Rows are points. A path goes straight from each point to the next, and from the last back to the first. The post is the endless flat space through its rows: a point in 2 columns, a line in 3, a plane in 4, and so on, so that a path can go around it. Count how often the path circles the post. Going back the other way cancels.
In the rows, zero is written as 128.

Post (1 x 2):
[[126 132]]
Path (28 x 2):
[[118 107]
 [144 116]
 [180 130]
 [133 146]
 [114 155]
 [ 71 121]
 [110 124]
 [105 141]
 [131 168]
 [160 158]
 [155 124]
 [116  76]
 [ 73 104]
 [100 150]
 [ 87 177]
 [ 90 122]
 [118 111]
 [148  83]
 [172 123]
 [141 175]
 [ 96 163]
 [ 66 142]
 [121 113]
 [152  95]
 [166 146]
 [150 167]
 [ 84 168]
 [ 83 138]]
Times around: 2

Post:
[[162 137  79 131  81 125]
 [115 170 124 152 138 130]
 [110 142 107  73 158 111]
 [ 99 109 118 114 146 160]
 [130 117 193 117 112 162]]
Path, 22 rows:
[[139 144  63  47 142 102]
 [103 113 174  95  93 168]
 [100 109 158 147  92 152]
 [149 197  64 152  93 101]
 [143 177 124 192 115 162]
 [139 136  95  84  94 138]
 [126 114 129 162  64 157]
 [135  74 127 103  83 117]
 [125 152 125 125 164 115]
 [138  92 137 115 108 146]
 [178 126 112 133 128 145]
 [124 140  99  69 163 151]
 [132 153 152 132 136 164]
 [ 86 107 124 114 127 187]
 [ 91 175 127 139 110  95]
 [ 98  91 130 134 135 136]
 [179 122  89 121 130 128]
 [179 157 109 121 135 158]
 [112 147 173  87 147 150]
 [149 102 102  63 133 177]
 [147 153  95 143 140 139]
 [158  80 127 107 147 187]]
Times around: 2

Post, 8 rows:
[[128 140 146 133 140 129 163 125  94]
 [107  57 189 107 118 112 103 147 220]
 [140 112 175  87 107 135 127  80 126]
 [104 123 137 119 145 120 121 106  63]
 [187 111 107 110 138 123 131 103 111]
 [ 85 141 128 112 151 114 155  93  97]
 [129 135 119 110 134 138 116 120 112]
 [168 107 104 140  64 116 161 132 154]]
Path:
[[124 110  78 119 129  78 109 139  78]
 [ 79  83 155  79 113  96 165  83 101]
 [114  85 222  98 128 141 128  78 104]
 [166  87 113 126  47 139  91  84 158]
 [191 138 159 119 123 177 108  72 104]
 [162  57 150 116 134 143 135 105 130]
 [159 123 127  91 169 145 141 120  90]
 [161  98 155  60 140 133  92 144 214]
 [132 158 187  97 132 114 137  95 119]
 [171 123 120  75 105 120 127  89 121]
 [120  87 178 107 100 139 143 118 127]
 [100  86 105 144 132 108 107 125  82]
 [137 126 136 162 195 131 158 122 127]
 [135 123 150 110 153 144 190 103 161]
 [149 108  49 104  82 120 126 152 151]
 [ 92 126 162  94 152 109 118 111  93]
 [130 102 146 106 143 107  69 118 129]
 [160 104  82 124 140 121 108  81 103]
 [151 123 154  98 101 131 128  57 117]
 [126 117 145  72 138 109 104  84 157]
 [139 125 175  99  59 124 165  77  96]
 [132 106 145  67 128 147 145 105 172]
 [159 130 103  89 103 130 117 140  95]
 [129  88  88 125 136 112 125 117 117]
 [ 97 157 120 113 127 163 104  96 103]
 [166 111 133 124 118 114 121  86  94]
 [102 120 122 122 129  74 152 140 173]
 [158 109 142  85  87 123  95  92 137]]
Times around: 1

Post:
[[134 164 103 157 128 156 141 171 101 130  83 116  89 114]
 [ 83 134  89 118 115  89 124 176 117 115 158 138 118 121]
 [103 110 140 129 121 125 152 101 161 110 177 120 128 166]
 [108 136 143 141 120 178 150 124  80 133 157 118  88  94]
 [ 81 138 124  91 148 135 100 153 145 109 166  95 133 116]
 [ 99 107 143 170 162 106 154 123  91 123 152 114 179  87]
 [107 101 184 150 173 131 142 116 131 153 103 124 120 118]
 [134 169 110 114  81 151 122 145 116 155  90 128  91  99]
 [159 134 131 132 159 169 149 154  87 123  76 143 118  88]
 [136 122 136 147 120 116 173 203 125 132 137 116 141 116]
 [148 127 112  90 142 120 136 131 133 108 116  85  60 146]
 [ 79 143 110  96  98 114  85 141  87  82  97 110 107  97]
 [156 157 168 113 152 162  96 134 145 157 166 132 113 162]]
Path:
[[149 121 139 146 142 117 147 129 123 170  85 119 124 121]
 [ 79 145 135  93 131 150 132 127 124 132 202  99 137 156]
 [109 125 155 127 112  93 184 136 131 158 136 135  60 133]
 [ 89 138 102 144 157 176 130 135 117 102 112 150  71  98]
 [ 85 122 141 177 126 123  89 144 108 141 107  87 119  75]
 [120 137  84 208 157 188 162 160  93 161  88 128  97  83]
 [132 162 114 144 129 134 122 189 123 175 132 153 104 103]
 [131 138 140 103 159 115 131 133 152 170 100 141  36 119]
 [132 165 159 170 198 128 146 180  87 156 142 117 121 131]
 [108 155 148 171 142 179 145 138 119 136 161 152 156 147]
 [133 166 138 176 149 166 214 149 136 120 105 115  91 173]
 [144 159  74 110 140 169 151  94 118  90 100 109  77  91]
 [123  84 189 145 122 126 138 146 168 149 171 165 110 155]
 [111 159  63 149 161 124  89  70 125 123 129 107 102 174]
 [107 152 124  94 125 142 106 113  81 138 181 123 121 119]
 [ 94 124 156 122 128 117  73 164 101 153 163 124 133 149]
 [142  80 113 132 193 158 132 136  90 141 115 167 117  63]
 [133 135  85 122 173 135 130 122 120  87  91  65  76 111]
 [142 161 127 127 149  97 128 167 146 110 142  99  93 163]
 [160 146 126  76 106 172 201 111 123 185  69  98 126  54]
 [ 72 138 105 163 138 113 149 141 130 157 171 151 130 160]
 [ 96 134 139 132 153 149 178 153 145 150 107 144 130 105]
 [112 120 115  81 131 119 149 144  83  88 110 103 108  98]
 [145  75 124  96 157 134 188 132  89 116  93 129  99  89]
 [ 97 138  81 132 214  66 142  99 109 164 192 101 149 146]
 [108 128 159 104 100 141 168 192 117 108  77  84 116  73]
 [109 146 162 141 118 164 192 124 120 155 134 112 189  83]
 [140 158  78  46 105 139 106 129 157 118  72  90  56 141]
 [128  99 131  92 182  90  93 175 127 114 137  84 104 137]]
Times around: 0

Post:
[[139 126 128 122 187 106 124 145 122 118 131 147 128  86 148 120 173 127]
 [104  81  97  89 105 134 146  90  61 163 128 144 111 102 105  97 136  67]
 [143 150 129 104  99 132  98 127  89 132 111 146 122 108 133  99 136 131]
 [148  88  99  51 157 159  96 133 139 117 149  79 135 154 129 126 139 133]
 [127 140 131 117 116 139 159  73 162 107  74 106 154 125 157 135 115 208]
 [105 120 127 104 132 107  80  80 117 158 124 177 165 115 108 117 166 116]
 [144 112 145 122 191 131 137 174 124  79 158 113 168 125 101 117 125 109]
 [133 160 107 176 148 170 140 160  76 128  75 117 121 152 123 122 166 113]
 [146 128 134 130 161 175 127 133 141 122 150  87 135 174 178 110 154 161]
 [137 142 136  89 109 123 129  47 114  98 116 112 137 102 155 122 118  82]
 [107  96  53 127  71 180 144 113 144 113 127 159 123 128  75 158 131 121]
 [127  96 154 139  87 134 111  60 123 154  98 146 115 108  99  83 130  85]
 [157 140  75 104 182 152 115 134 147 163 164 155 122 130 123 100 133 125]
 [112 138 110 133  84 112 144  95 159 206 130 180 129  91 113 135 145  99]
 [160 132 175  63 148 203 162 107 119 114 108 106 126  74 157 141 149 120]
 [157 147 158 110 155 102  86  90 118 124 145 152 100 136 126 143  87 131]
 [ 99 115 113 129 163 111  72 115  93  95 200  50 147  72  79 133 128  91]]
Path (25 x 18):
[[146 128 136 139 167 201  87  87  94 117 147 165 138  68  80 147 140  69]
 [102  78 106 105 117 177 162 108 146 134 162 135 126 120 136 134 125 137]
 [122 167 117 123 154 169  83  79 149 115 143 135 163 142 145 104 166 104]
 [131 105 132 146 142 111 148 118 130 107 164  88  89 132 181  84 168 128]
 [101  98  57 127 133 140 161 124 121 180 163 133 142 164 125 136 183  87]
 [185 173 131  72 139 129 121 144 119 151  78 159 179 145 144  64 111 160]
 [121 128 123 125  84 166 137 130 111  99 104 140 162 172 153 125  71 146]
 [109 188 102 163 157 157 160 112 131 118 124 137 110 142 161 160 101 135]
 [121 141 143 154 127 132 147 125 128 137 141 150  93 113 100 126 144  86]
 [174 142 170 136  73 128 133 128 101  98 123 115 111 127  90 133 133  90]
 [117  83  81 164 230 147 191 167  64 112 153 157 113 122 121 184 129 177]
 [156 131 165 130 161 185 153 102 123 134  96 114 156 117 158 124 121  90]
 [120 120  92 122 143 135 178 159  97 154  82 110  86 134 158 136 133 175]
 [121 139 116 131 176 123 145 158 119 124 164 113 114 178 117  85 118 112]
 [140  97 111 118 115  76  82 108  96 105 102 115 100 123  93 106 144 164]
 [180 126 115  95 127 168 117 132 102 158  92 129 118  88 123 140 161 100]
 [110 117  85 121 112  87 159 141  43 114 137 127 152 135 131 155  85 113]
 [134 106 102 143 131  86 123 149  41  74 124 104 128  82 108  69 154  97]
 [119 126  70  88 102 218 185  55  90 115 106 106 150 162 144 103 157  69]
 [129 107 148 145 125 200 118 105 121 124 113 148 149 147  83 139 155 129]
 [184 124  78  42  83 166 124  94 136 157  92 149 130 162 145  94 118  42]
 [ 89 114 130 156 124 162  99  57 123 111 115 108 164 111  75 137 139  61]
 [ 99 133 125 125 117 137 156 150 132 100 132 147 129 118  72 141 117 149]
 [156 103 181  53 140 129 140  68 125 157 178  91  94 106 148 114 159 112]
 [148 130 118  85 140 117  92 105  85 137 116 115 152  91 106  87 154 129]]
Times around: 4

Post, 17 rows:
[[136 127 132 145 164 131  90 148 164 113 140 152 131 133 111 103 153 129]
 [113 124 151 116 135 109 135 119 127 112 109 133  90 135 106 112 154 135]
 [135 137  94 109 121 132  90 128  82 117  93 122  86 144 126 109 117 116]
 [124  87 166 158 138 128  97 109 132 110 144 145 129  99 164 136 146  94]
 [ 91 184 125 170 116 162 152  74 204 158 110 163 162  92  98 104 133 144]
 [123 163 100 152  88 147 162 137 171  94 126 186 120 110 112  81 155 206]
 [107 145 129  80 172 153 167 124 113 141 123 141 148 103 114 142  91 127]
 [113  69 131 157 147 135 122 119 127 130 150 107 124 123 116 136 122 141]
 [156  89 111 135 126 120 128 111 123 141 132 124 117 142 157  76 122 120]
 [136 126 200 153 155 167 108  99 117 170 110 113 166 114 168 152  98 111]
 [129 118 167 150 123 138 105 141 135 121 137 138  94 123 115  98 109 125]
 [115  84 105  66 114 130 119 149 124 134 171  79 134 120 129 145 134 122]
 [124 145 129 133 140 123 159 111 134 137 189 105 128 115 149 141 123 134]
 [140 125 157 153 154 106 119 128 105 158  93 111 130  84 179 143  81 114]
 [152 102 159 182 127 108 123 137 164  98 127 144 118 159 173 145 136  88]
 [158 125 132 113 110 122 124 152  83 110 111  99 110 111 102 137 131 117]
 [143 105  96 103  85 158 145  96 211 113 146 118  73  60 101 101 147 166]]
Path (25 x 18):
[[113 219 149 131  86 161 164 153 132 157 172 104 159 112 130 118 124 192]
 [142 138  71 131 127 151 154 146 153 115 106 146 157 111 132 189 147 160]
 [162  69 160 139 128 129 146 105 222 143 152 165 123 121 147 119 110 125]
 [125 173  99 111 170 112 145 121 111 131  92 137 121  86 134 110  76 155]
 [108  99 158 107 144 130 116 134 143  79 160 134  90 120 125 121 125  77]
 [105 127 119 109 128 136 155 110 141  82 192 175 145 134 107 163 110  80]
 [151  79  83  58 114 112 108 128  89 131  93 118 126 101 173 142 143  93]
 [ 75 113 188 163 114 141 137 126 101 151 121 116 117 153 111 153 144 139]
 [ 88 147 149 131 126 138 131  92 184  80 169 156 113  94 140 132 175  78]
 [117  79 138  85 138 159 151  96 189  53 189 154 128  74 114 141 193 135]
 [112  77 111  83 158  89 144 136  91 138 105 137 110  86 148 139  91 143]
 [183  46 138  72 115 153 112  99 142 137 131  83  70 139 198 154 124  68]
 [145  76  77 130 135 121 110 206 137 116 154 129 124  38 170 112 104  96]
 [113  76 163 120 127 174 141 111 185 122 174 145 160 123 143 109 138 137]
 [157 154 115 180 123  53 108  85 135 125 116 114  95  57 145 125 116 102]
 [ 77  80 149  83 183 126 123 121 195 125 152 183  95 104  80 140 119 103]
 [113 177 121 193 120 152 104 212 125 123 135 136 175 165 130 197 148 150]
 [ 97 160 141 149 171 125 132  83 168 142 116 122 119  81 132 126 123 116]
 [101 108 165 159 116 103 152  39 154 116  82 140 123 149 178 146 159 102]
 [131 131  53 114 131 163 163 132 146 107 163 142 150  95  70  94 121 214]
 [151 115 160 179 145 128 182 123 122 166 113  78  97 183 133  81  70 144]
 [155 215  86 144 124 121 124 139 100 127  94 111 115  83 150 148 159 133]
 [154 105 156 116 128 130 130 156 102 151 115  87 138 138 145 166 131 165]
 [104  80 139 137 124 165 200  54  89 136 214 135 146 140  87  91 117 171]
 [106 120 205 162 161 105 120 111 124 124  40 128 100 103 124 147 120 135]]
Times around: 1

Post:
[[125 113 144 121 172 154 115 153 169 144 100 103 100  95 146 106 182 139]
 [108 154 142  79 125 111 142 129 122 140 131 117 189  44 174  81 122 133]
 [110 155 122  83 168 127 120 132 141 133 164 127 129 142 129 174 105 115]
 [142 139 111 120 129 109 121  96 119 142  88 156 113 157  75 138  87 139]
 [104 121 171 130  59 127 135  84 123 151 128 123 105 179 140  65 154 138]
 [138 135 153 154 120 124  90 169 105 139 125 111 115 127 106  76 149 170]
 [123 127 113 118 105 116 139 110 124 164 103 126 136 180 119 123 120  92]
 [117 116 111 129 132 126 118 114 108 109 197 136 115 129 154 129 131 123]
 [ 92 126 137 127 175 149 109 115 142 135 129 111 139 198 115 129 117 121]
 [112 145 125  87 118 102 153 136 134 118 110 146 171 121 147 175 128 124]
 [120 142 134 155 124 145 149  97 131  98 185  97 136 134  83 172  97 143]
 [ 78 127 125  69 168 149 167 142 125 137 141 124 143 126 157 123 149 110]
 [174 101 151 100  81 130 124 126 136 111 145 145 144 176 166 110 109 120]
 [146 110 152  96 104 126 121 127 121  80 116 116 141  87 155 157  94 101]
 [125 113 138 138 114 111 120 141 136 154 127 144 120 170  93 119  82 143]
 [134 119  66  64  65 145 117  96 112 107 133  95 111 153 153 173 175 153]
 [125 145 137 137 137 142 133 123 104 197 128 133 177 144 112 118 118 179]]
Path (31 x 18):
[[144 129 161 135 162 174  76 108 145 103 102  85 134 191 159 109 164 187]
 [ 72 160 168 137 172 112 121 147 139 131  96 145 107 141 114 112  56 113]
 [104 147 101 121 157 156  95 168 105 176 145 115 140 162 114 126 149 174]
 [195  50 185  96  77 120  99 153 124  33  86 175 101 122  94 168  69 115]
 [111 141 112 134 109 119 149  98 155 116 133 136 133 137 125 191 187 151]
 [ 99 146 125 102  48  96 123  76 143 101 109 139 108 154 122 184  95 110]
 [ 87 150 140  95 152 109 121 149 142 144  30 146 122 157 167 124 135  88]
 [150  73 142 124 113 120 134  89  97 105 115 126  89 116 147 132  78  96]
 [123  88 140  87 143 122 167 124 100 133 113 100 199 136 131  22  98 110]
 [180  68 131 116  62 155 105  90  87 142 167 110 142 170 121  29 122 111]
 [146 195 169  83 106 131 104 112 202 115 135 118 120 208  86 168 126 155]
 [124 136 176 109 112 166 107 156 126 154  29 128 140 172  99  83 124 142]
 [ 44 142 187 130  97  77  95  75 120 111 105 147 120  79 154 133 151 101]
 [116 134 130 129 140 138 138 138 102 130 157 112 165  99 124 116 215 179]
 [174 111 152 103 123 130 170 107  80 103 130 134 111  95 122 124 122 150]
 [111 104 134 111 119 123 144 143 111 128 110 127 124 202 150  91  57  82]
 [127 147 141 105 123 175 137 118 180  59 189 118 106 172 151 177 115 131]
 [103 155 162 117  97 139  82 144  90 136 138 155 148 139 113 108 145 208]
 [162  88 119 118  96 125 105 101 108 133 109 116 103 101 104 116 106 105]
 [144 152 127  90 100  81 124 142 107 121 149 102 177 116 135 129 152 150]
 [174  79 127 122 114 139 170 138 112 126 155 116 166 147 149 127  28  91]
 [153 175 151 104 117  91  66 171 107 193 110 141 105 131  87  38  63 173]
 [ 96 116 108 148  55 116  97 153 104 105 134 120  75 167 117 142 163 146]
 [160 132 118  97 104 157 173 114 118 133 174 150 146 153 114 154 149 169]
 [171  69 153 102 161 177 125 146  86 119  92 134 113 162 140 109 164  94]
 [149 145 131 144 166 131 110 118 114 164 173  91 162 127 118 135 128 187]
 [110 130  77 110 143 115 102 165 132 147 128 103 169 150 146 172 104 136]
 [158 171 147 105  91 151 131 111 140 100  28 138 171 135 120 124 128 174]
 [126 142  78 129 112 132 136 127 121 117 103 142 160 141  88 137 180 147]
 [ 99 122 112 100  90 118 149 125  78 187  97 135 138  91 104 124 127 159]
 [165  64 130 113  92 142 146 108 133  83 203 113 112 135 153 127 113 133]]
Times around: 3
